Rows are points. The points of each table are mixes of a few directions, plus a little noise. How many directions does each table use, and how many do they share? Where both have some left over, give the other angles between the two spaces (their principal angles), to ten degrees, smallest first.

First, 6 rows:
[[-0.85 -2.42 -1.73]
 [-0.16  1.54  2.03]
 [-0.65  1.32  2.22]
 [-0.59 -2.70 -2.32]
 [ 2.26  0.62 -2.11]
 [-0.16  1.50  2.00]]
Second:
[[ 0.60  0.22 -0.44]
 [ 3.60  1.47 -2.79]
 [-2.81 -1.12  2.19]
 [ 0.47  0.18 -0.36]
 [-1.87 -0.74  1.48]]
Directions: first 2, second 1, shared 1

First, 6 rows:
[[ 0.00 -0.02 -0.06  0.16  0.00 -0.07]
 [ 1.00 -0.20  2.02 -3.40  0.16  1.32]
 [ 0.92 -0.10  1.73 -3.00  0.12  1.18]
 [-1.32  0.26 -2.62  4.34 -0.28 -1.72]
 [ 0.74 -0.11  1.44 -2.54  0.14  1.06]
 [-1.33  0.29 -2.64  4.41 -0.23 -1.78]]
Second (9 x 6):
[[-2.59  0.48 -0.71 -1.61 -2.35  0.20]
 [-4.93  0.12  0.70  0.42 -0.34  0.41]
 [ 2.37 -0.53 -0.04  0.26  0.92 -0.35]
 [ 2.00 -1.07 -0.34 -0.32  0.48 -0.53]
 [ 2.61 -2.32  1.18  2.36  4.11 -0.78]
 [-0.08  0.75  0.52  0.86  0.56  0.40]
 [-0.06  0.26  0.18  0.30  0.15  0.12]
 [-2.74 -2.69 -0.97 -2.09 -1.42 -0.96]
 [ 3.45  4.91 -0.50 -0.23 -2.10  1.41]]
Directions: first 1, second 3, shared 0; angles 70

First:
[[-1.98  1.48  0.42  0.19  0.14  2.28  3.11 -3.54]
 [ 3.26 -0.01  0.43 -0.78 -1.07 -2.20  0.79  4.91]
 [ 0.02 -1.53  1.03  0.05 -1.56  1.97 -0.99 -3.02]
 [-0.32  2.18 -0.93 -0.85  2.96 -0.02 -3.13 -1.55]
 [-1.15  0.21 -1.25  0.52  1.57 -1.54 -0.40  1.48]
 [ 2.54 -2.69  0.67 -0.06 -1.79 -1.34  1.23  0.47]
 [-2.41  0.30 -0.28  0.91 -0.26  0.82 -0.63  1.22]]
Second (7 x 8):
[[-0.29 -0.20 -0.25  0.41  0.08 -0.84  3.44 -0.12]
 [ 0.12  0.11 -0.16 -0.34  0.53  0.29 -4.18  0.33]
 [-0.94 -0.64 -2.03  0.72  2.37 -3.08 -2.42  2.75]
 [-0.54 -0.44 -1.36  0.47  1.84 -2.23  0.66  0.42]
 [ 2.17  0.29  2.84 -0.87 -4.25  3.16  1.51  0.46]
 [-1.90  1.36  1.40  0.05 -1.58  4.12  0.73 -2.98]
 [ 1.35 -0.45 -0.40 -0.44  1.02 -1.41  0.24 -0.90]]
Directions: first 5, second 4, shared 4

First, 10 rows:
[[-2.95  2.51 -2.60 -1.71 -0.21 -2.54 -1.00  0.71  0.62  1.14 -3.49]
 [-1.50  1.91 -1.40 -3.48 -1.20  0.61 -4.01  1.39 -0.10  0.94 -3.00]
 [-0.91 -0.69 -1.56  0.31  0.35 -2.03  1.07 -0.49 -0.47  0.90  0.01]
 [ 1.70 -1.45  1.00  0.02  0.43  2.50 -0.21 -1.30 -1.04 -1.14  2.10]
 [ 1.30 -0.92  0.76  1.80 -2.58 -2.42  2.37  2.24  0.85  0.75  0.53]
 [ 3.65 -3.92  1.62  3.31 -1.70 -0.18 -0.61  0.92 -0.32  0.79  2.12]
 [-1.50 -0.26  0.66 -0.89  1.22 -0.42  0.86  1.48  0.60  1.86  0.76]
 [-1.45  3.24 -1.40 -2.89 -0.87  0.57  0.68 -0.93 -0.34 -1.88 -1.64]
 [ 1.05 -0.17  0.96  0.64  2.66  3.33  0.59 -3.75 -1.06 -2.86  2.02]
 [ 0.85 -0.33  2.01  2.86  1.80  0.56  0.34 -0.26  1.12 -0.49  0.62]]
Second, 11 rows:
[[-0.80  3.48 -0.68 -0.98 -1.31 -0.23  1.59 -0.46  0.50 -2.28 -1.89]
 [-1.59  4.36 -2.46 -0.63 -2.17 -2.58  4.23 -1.26  0.24 -2.89 -2.53]
 [ 0.98 -3.16  1.32  0.38  1.52  1.49 -1.71  0.28 -0.56  1.73  2.24]
 [-0.29  1.36 -0.24  0.14 -0.82 -0.69 -0.88  0.81  0.78 -0.09 -1.83]
 [ 0.04  0.52  0.33 -0.55  0.08  0.84  0.33 -0.33 -0.07 -0.69  0.23]
 [ 0.41 -0.59  0.83  0.79 -0.11  0.01 -3.68  1.95  1.04  1.70 -1.39]
 [ 0.36 -1.00  0.52  0.42  0.30  0.23 -1.58  0.72  0.20  1.03  0.06]
 [ 0.58 -1.16  1.09 -0.46  1.00  1.88 -0.39 -0.34 -0.46  0.03  1.66]
 [ 1.58 -5.05  2.12  0.87  2.33  2.11 -3.46  0.89 -0.60  3.14  3.13]
 [ 0.05 -3.19 -1.28  1.49  0.66 -2.39  1.24 -0.45 -0.97  2.01  1.69]
 [-1.27  4.37 -1.53 -1.47 -1.55 -0.72  4.39 -1.80 -0.10 -3.67 -1.37]]
Directions: first 6, second 3, shared 3

First:
[[ 0.72  0.09 -0.39 -0.16 -0.06 -0.06  0.07  1.25  0.90 -0.40  0.77  1.08]
 [ 0.34 -0.02 -0.45 -0.03 -0.34  0.06  0.12  0.74  0.67 -0.39  0.82  0.44]
 [-1.47 -0.18 -1.35  0.37 -4.05  0.73  1.33 -1.27  1.69 -1.69  2.32 -1.91]
 [-0.88 -0.06  0.88  0.29  0.78 -0.07 -0.34 -1.83 -1.73  0.87 -1.86 -1.54]
 [-1.96 -0.15  2.73  0.51  3.67 -0.54 -1.44 -4.22 -5.33  3.02 -5.52 -3.13]
 [-1.28 -0.11  0.85  0.31  0.50  0.02 -0.21 -2.18 -1.83  0.83 -1.76 -1.84]
 [ 2.37  0.16 -1.69 -0.61 -1.17  0.06  0.58  4.38  3.72 -1.76  3.64  3.60]
 [-0.05 -0.02  1.01  0.00  1.95 -0.24 -0.80 -0.72 -1.77  1.16 -1.98 -0.12]
 [ 1.40  0.16 -1.80 -0.32 -2.31  0.33  1.00  2.96  3.54 -2.00  3.70  2.22]
 [ 0.81  0.13  0.11 -0.30  1.05 -0.24 -0.29  1.16  0.10  0.15 -0.13  1.24]]
Second:
[[-3.13  2.43  1.47 -0.56 -2.73 -3.24 -1.91 -2.55 -1.49  3.06  1.64 -2.30]
 [-0.36 -1.89 -1.76  0.10  0.59  2.64  2.11 -0.08  0.87 -3.21 -1.08  1.33]
 [ 1.46 -1.35  0.15  1.66 -1.13  1.17  2.18 -0.40 -0.48 -1.61 -0.34 -2.31]
 [-1.87  2.35  0.79 -0.79 -1.66 -1.91 -2.99 -1.59  0.11  3.37  1.30 -1.98]
 [ 0.46 -1.89 -0.84 -0.08  3.22  2.18  1.33  0.52 -0.40 -2.10 -2.75  2.22]
 [ 2.11 -1.61  0.55  0.89  1.70  0.01  2.68  1.78 -1.58 -2.05 -1.04  1.81]
 [ 0.74  0.36 -0.47 -0.05 -1.28 -0.22 -0.05  1.11  1.43 -0.18  1.76  0.36]
 [-0.79  2.78  1.14 -0.55 -1.62 -1.73 -4.36 -1.58  0.60  4.74  1.31 -3.38]
 [ 1.72 -0.97 -0.55 -0.14  2.53  1.33  0.15  1.80  0.65 -0.86 -1.25  2.06]
 [-0.28 -0.24 -0.53 -0.48  0.34 -0.23  0.80  1.06  0.30 -1.11  0.44  2.26]]
Directions: first 2, second 5, shared 2

First (10 x 18):
[[-0.69  0.13 -0.80  1.24  0.76  0.11 -0.50  0.24  0.56 -0.41 -0.27 -1.47
  -1.44 -0.04  0.38  0.08  0.20  0.86]
 [ 1.52  0.19 -4.59 -1.22  0.45 -2.19  2.43  0.15 -1.43  2.41 -2.09  3.75
  -2.59 -2.94  2.02  2.69  0.89 -2.43]
 [ 0.57  0.46  2.29  1.13 -1.81 -0.56 -1.35  0.66  2.73 -1.55 -0.82 -0.89
  -1.54  1.61 -1.77 -1.35  0.05  3.53]
 [ 0.23 -0.02  1.97 -0.29 -0.99  0.29 -0.54 -0.04  0.56 -0.63  0.43 -0.07
   1.09  1.02 -1.05 -0.94 -0.32  0.82]
 [ 2.05  0.24 -0.93 -1.48 -1.46 -1.82  1.36  0.22 -0.04  1.12 -1.53  3.50
  -1.03 -1.01 -0.05  0.92  0.40 -0.55]
 [-1.28  0.25 -0.43  2.36  0.96  0.42 -1.27  0.44  1.41 -1.12 -0.28 -3.07
  -2.20  0.50  0.14 -0.37  0.21  2.13]
 [-0.37  0.35  0.20  1.73 -0.11 -0.23 -1.04  0.55  1.81 -1.04 -0.72 -1.76
  -2.20  0.63 -0.44 -0.48  0.27  2.47]
 [-0.64 -1.00  1.32 -2.77  0.92  2.06  0.94 -1.37 -3.65  1.06  3.00  1.09
   6.21 -0.07  0.46 -0.14 -1.03 -4.55]
 [-0.34  0.48 -0.03  2.11 -0.16 -0.46 -1.17  0.71  2.27 -1.15 -1.10 -1.94
  -3.05  0.62 -0.48 -0.46  0.40  3.00]
 [-1.02 -1.11  0.98 -2.88  1.44  2.40  1.07 -1.55 -4.28  1.27  3.37  0.89
   6.74 -0.30  0.85  0.02 -1.11 -5.31]]
Second, 10 rows:
[[-0.39 -0.60  1.69 -1.12  0.15  1.97  0.18 -0.81 -1.95 -0.78  1.79 -0.32
   4.27  0.42 -0.89 -1.33 -0.66 -1.82]
 [ 1.51  0.51  0.21 -1.42 -1.75 -3.69  0.06  0.62  2.43  3.34 -1.03  3.88
  -3.08  0.24  1.43  2.72  0.08  0.72]
 [ 0.70 -1.85  1.13  0.97  0.42  2.50  0.30 -1.99 -1.44 -3.58  1.62  0.16
   2.81 -0.52 -1.32 -3.21 -1.97 -2.09]
 [-0.56  0.29  0.62 -1.29  0.02  1.49  0.43  0.15 -1.95 -0.10  0.58 -0.93
   3.25  0.24 -0.92 -0.58  0.55 -0.82]
 [-1.20 -0.07  0.68 -0.33  0.75  1.99 -0.11 -0.17 -1.66 -0.66  1.16 -1.96
   2.96  0.41 -0.60 -0.91  0.11 -0.76]
 [-1.42  0.34 -2.56  3.43  1.83  0.15 -0.99  0.62  1.48 -1.28 -1.24 -3.58
  -4.28 -0.49  0.78  0.10  0.63  2.39]
 [-2.24  0.05 -0.98  2.37  2.12  1.67 -1.11  0.15 -0.01 -1.29  0.53 -4.26
  -0.74  0.23  0.43 -0.51  0.23  0.99]
 [ 1.89  1.58 -3.90  0.94 -1.26 -3.06  1.13  1.88  1.82  0.36 -4.67  1.33
  -6.28 -1.74 -0.23  1.49  2.30  3.02]
 [ 1.09 -0.82  2.21 -1.35 -1.10 -1.90 -0.40 -0.87  1.57  2.07  1.41  3.71
   0.04  0.81  1.31  1.13 -1.73 -1.18]
 [ 0.67  0.50  0.80 -2.18 -1.26 -1.09  0.52  0.43 -0.27  1.92 -0.15  1.99
   1.10  0.34 -0.03  1.08  0.42 -0.44]]
Directions: first 3, second 4, shared 2; angles 80

First:
[[-0.16 -2.53  0.19  2.57 -2.91  1.42  1.46 -2.41  1.73  2.12 -1.85  0.74
   5.62  0.75  1.44 -0.93  2.30  1.93  0.98 -0.96  1.08  4.22 -0.65 -0.62]
 [ 1.94 -1.44  1.69  3.04  0.61  1.10 -0.79 -2.17  0.30  1.66 -3.37  1.33
   3.37  2.18 -0.18  2.49  1.46 -2.63  3.95 -2.27 -1.85  2.71 -0.14 -0.23]
 [ 1.47  2.22  0.30 -1.65  1.62  0.28  0.97  1.72 -0.75 -1.59  1.18  1.30
  -4.82 -0.57 -0.89  1.78 -2.46 -2.92  2.06 -0.21 -2.33 -5.51 -0.98  1.71]
 [-1.08  0.02 -0.77 -2.81  1.96 -2.52 -2.82  2.91 -1.07 -0.75  2.92 -2.25
  -2.32 -0.55 -1.19 -2.18 -1.37  0.38 -4.55  1.40  2.09  1.10  1.02 -0.94]
 [ 0.58 -0.47  2.04  1.65 -1.17 -0.93  1.75 -1.31  2.98  2.43 -0.68  0.37
   2.52 -0.48  0.08  0.31  1.06  0.84  2.45 -0.47 -1.18  0.47  0.85 -0.23]
 [-0.56  2.59  0.12 -0.31  2.15 -0.85 -1.58 -0.23 -1.51 -1.60 -0.49 -1.11
  -3.17 -0.47 -0.72  1.67 -0.10 -0.19 -0.25  0.98 -1.06 -2.65  1.87 -0.12]
 [-2.51 -0.12 -3.23 -1.13 -1.06  1.42 -0.97 -0.01 -2.42 -2.37  0.45 -1.08
  -0.33 -0.16  1.21 -2.16  0.42  2.66 -4.54  1.43  3.12  1.30 -0.60 -0.56]
 [ 0.71 -1.11 -0.54 -1.40  0.15  0.18 -0.05  1.89 -0.27  0.03  1.59  0.47
  -0.55  0.30 -0.29 -1.11 -1.39 -1.38 -0.79 -0.41  0.73  0.45 -1.54  0.38]
 [-0.38  0.97  0.23  0.15 -1.08  0.00  1.95 -0.46  1.11  0.16  0.17  0.29
  -0.28 -1.09  0.50  0.02  0.06  1.34  0.77  0.47 -0.58 -2.01  0.20  0.45]]
Second:
[[-1.09 -0.03  2.40  7.24 -0.44  0.38 -1.94 -7.71  0.77  2.43 -7.73 -1.14
   7.33  1.50  1.08  3.68  6.41  2.87  3.58 -0.84 -1.54  5.32  4.62 -2.44]
 [ 0.02 -0.07  0.11  0.22 -0.04  0.09  0.00 -0.25  0.02  0.07 -0.28  0.09
   0.22  0.11  0.06  0.19  0.13 -0.04  0.27 -0.12 -0.06  0.12  0.01 -0.04]
 [-0.05  0.12 -0.26 -0.90  0.06 -0.27  0.11  0.90 -0.06 -0.31  1.00 -0.11
  -0.88 -0.32 -0.15 -0.55 -0.68 -0.02 -0.80  0.30  0.27 -0.52 -0.26  0.14]
 [ 2.31 -0.80 -0.59 -1.10 -0.28  2.24  1.90  1.82 -0.43 -0.49  0.90  2.68
  -1.38  0.88 -0.06  0.43 -2.21 -3.64  2.20 -1.59 -1.05 -2.12 -3.64  2.00]
 [ 2.52 -1.09  0.31  1.74 -0.57  3.09  1.56 -1.04 -0.24  0.39 -2.15  2.98
   1.33  1.74  0.43  2.16 -0.07 -3.47  4.46 -2.42 -1.92 -0.43 -2.79  1.47]
 [-1.28  0.55 -0.40 -1.70  0.36 -1.77 -0.68  1.40  0.04 -0.49  2.02 -1.49
  -1.50 -1.13 -0.33 -1.58 -0.56  1.63 -2.84  1.42  1.22 -0.29  1.09 -0.51]
 [ 2.07 -0.75 -0.33 -0.34 -0.33  2.17  1.56  0.97 -0.34 -0.23  0.10  2.38
  -0.70  0.91  0.05  0.75 -1.49 -3.12  2.40 -1.56 -1.10 -1.53 -3.05  1.58]
 [-1.13  0.47 -0.12 -0.80  0.27 -1.40 -0.64  0.47  0.08 -0.18  1.02 -1.31
  -0.64 -0.80 -0.19 -0.99  0.04  1.54 -1.93  1.09  0.87  0.17  1.22 -0.59]
 [-1.50  0.66 -0.36 -1.57  0.41 -1.96 -0.88  1.17  0.08 -0.41  1.89 -1.84
  -1.32 -1.20 -0.32 -1.61 -0.35  2.02 -3.01  1.56  1.34 -0.07  1.45 -0.73]
 [-0.94  0.45 -0.37 -1.52  0.34 -1.35 -0.44  1.22 -0.01 -0.38  1.69 -1.14
  -1.33 -0.88 -0.29 -1.26 -0.60  1.17 -2.22  1.09  0.99 -0.35  0.74 -0.36]
 [-0.87  0.43 -0.34 -1.35  0.31 -1.22 -0.44  1.09  0.01 -0.35  1.57 -1.07
  -1.18 -0.81 -0.27 -1.20 -0.50  1.09 -2.04  0.98  0.91 -0.29  0.67 -0.35]]
Directions: first 5, second 2, shared 2

First:
[[-1.11  0.33 -0.23  0.79  0.27 -0.38  0.10 -0.38  0.29  0.17  0.47 -0.84
   0.38 -0.24  0.16  0.16  0.00 -0.12 -0.79  0.98  0.09 -0.39 -0.03 -0.02
  -0.18  0.28 -0.12 -0.10  0.21 -0.19 -0.72 -0.34]
 [ 1.13  3.41  3.56  0.28 -0.55 -1.55  0.49  2.48 -0.39 -1.43  0.90 -2.40
  -0.77  0.98  4.71  2.84  2.73 -4.91  3.55 -1.69  1.31  1.56  0.75  0.31
   0.66  0.86  0.21  0.18  1.43 -0.16 -2.54  0.82]
 [ 3.01 -0.92  0.69 -2.16 -0.82  1.08 -0.22  1.10 -0.81 -0.44 -1.35  2.14
  -1.04  0.65 -0.30 -0.45  0.00  0.24  2.22 -2.68 -0.24  1.04  0.20 -0.03
   0.48 -0.75  0.08  0.18 -0.51  0.51  1.94  1.08]
 [ 6.56  0.90  3.79 -3.69 -1.89  0.77  0.04  3.90 -1.84 -1.87 -1.74  2.21
  -2.50  1.95  2.92  1.30  2.06 -3.12  6.72 -6.10  0.56  3.09  0.91  0.20
   1.36 -0.73  0.30  0.55  0.17  0.81  1.71  2.50]
 [-3.75  2.82  0.75  3.08  0.84 -2.15  0.44 -0.43  1.03  0.02  2.29 -4.10
   1.05 -0.52  2.55  1.80  1.17 -2.61 -1.46  2.97  0.95 -0.83 -0.01  0.18
  -0.43  1.44 -0.02 -0.11  1.40 -0.77 -3.84 -1.07]
 [-2.81 -0.72 -2.01  1.44  0.88 -0.17 -0.07 -1.90  0.80  0.89  0.64 -0.65
   1.07 -0.87 -1.76 -0.82 -1.18  1.93 -3.20  2.75 -0.37 -1.34 -0.53 -0.10
  -0.64  0.19 -0.14 -0.25 -0.24 -0.30 -0.35 -1.18]
 [-3.79 -1.72 -3.31  1.83  1.21  0.21 -0.25 -2.97  1.04  1.54  0.59 -0.18
   1.57 -1.32 -3.29 -1.70 -2.05  3.46 -4.81  3.77 -0.81 -2.18 -0.71 -0.15
  -0.98  0.05 -0.27 -0.35 -0.62 -0.34  0.10 -1.59]
 [ 4.47 -1.13  1.13 -3.06 -1.18  1.38 -0.22  1.66 -1.18 -0.72 -1.86  2.95
  -1.54  1.02 -0.27 -0.49  0.14  0.18  3.39 -3.92 -0.31  1.62  0.32 -0.01
   0.70 -1.01  0.15  0.33 -0.67  0.72  2.68  1.53]
 [-1.53 -2.16 -2.63  0.31  0.57  0.84 -0.34 -2.04  0.41  1.11 -0.33  1.17
   0.80 -0.87 -3.20 -1.86 -1.86  3.28 -3.08  1.82 -0.87 -1.35 -0.58 -0.19
  -0.56 -0.45 -0.19 -0.20 -0.93 -0.03  1.31 -0.79]
 [-2.21 -0.68 -1.68  1.19  0.66 -0.07 -0.07 -1.52  0.62  0.80  0.50 -0.34
   0.88 -0.78 -1.60 -0.80 -0.98  1.65 -2.59  2.15 -0.34 -1.20 -0.41 -0.10
  -0.54  0.14 -0.17 -0.17 -0.26 -0.28 -0.13 -0.93]]
Second (9 x 32):
[[ 1.78  1.58  3.05 -0.15 -1.52 -1.11 -0.44  1.18  0.20 -0.98  1.19  1.06
  -0.68 -0.06  3.39  1.77  1.36 -2.46  2.43 -1.12  0.49 -0.34  0.36  1.65
  -0.30 -1.29  0.31  0.64 -0.68  0.34 -1.49  2.11]
 [-0.21  0.83 -0.70  0.57  0.93 -0.27  0.15  1.98 -1.08  0.83 -0.81 -3.90
   0.15  0.96  0.10  0.82  0.46 -1.98  0.44 -1.29  0.08  1.32  1.24 -1.37
   0.21  1.39  0.10 -1.36  2.82 -0.91 -0.19 -1.24]
 [-2.77 -1.22 -1.44  3.55  1.00 -1.10 -0.12 -0.61  0.94  0.70  1.85 -1.35
   1.23 -0.70  0.21 -0.36 -0.50  1.07 -4.49  3.21 -1.29 -3.68  0.32  1.67
  -3.52  0.05 -1.79 -0.82  1.75  0.16 -1.35 -0.04]
 [ 2.55  0.01 -1.73 -3.35 -0.32  1.53 -1.13  1.89 -2.25  2.21 -3.43 -1.65
  -0.50  0.82 -3.39  0.06 -1.23 -0.70  3.18 -4.53  0.33  3.91  1.46 -3.17
   3.28 -0.37  2.74 -1.34  0.20 -1.67  2.93 -1.32]
 [-2.14  1.21  0.31  0.94 -0.72 -1.13 -0.88 -2.11  1.33  0.67  1.73  0.53
   0.88 -1.65  0.30  0.77 -0.57  0.07 -1.09  2.42  0.58 -1.38 -0.56  0.81
   0.41 -1.36  1.38  0.64 -2.40 -0.53 -1.97  0.24]
 [ 4.64 -2.21 -0.28 -1.17  0.16  1.19 -0.03  4.62 -2.46  0.06 -2.43 -0.77
  -1.37  2.24 -0.01 -0.40  0.48 -0.90  1.91 -4.96 -1.59  0.86  2.16 -0.13
  -1.95  0.26 -1.67 -1.76  4.02  0.47  3.15  0.97]
 [-1.42  0.94  1.29 -0.32  0.24  0.15  1.45 -2.43  1.28 -2.09  0.85  1.90
  -0.14 -0.28  0.88 -0.53  0.82  0.83  0.15  2.19  1.15  0.63 -2.13 -0.06
   1.41  1.22 -0.43  1.88 -2.06  0.92 -1.04 -0.40]
 [ 1.63 -2.67 -0.10 -0.26  0.82  1.38  1.52  0.49 -0.26 -1.98 -0.73  2.34
  -0.88  1.23 -0.06 -2.08  0.52  2.18 -0.78 -0.37 -1.16 -0.60 -0.67  0.71
  -2.01  1.24 -3.05  0.34  1.42  1.87  2.07  0.57]
 [-4.07  1.54 -0.39  0.22 -0.56 -0.64 -0.54 -5.03  2.28  0.57  1.80  1.84
   1.35 -2.56 -1.42 -0.09 -1.36  1.88 -1.77  4.43  1.41 -0.69 -2.15 -0.12
   2.47 -1.12  2.39  1.76 -5.06 -0.63 -2.08 -0.90]]
Directions: first 2, second 5, shared 2
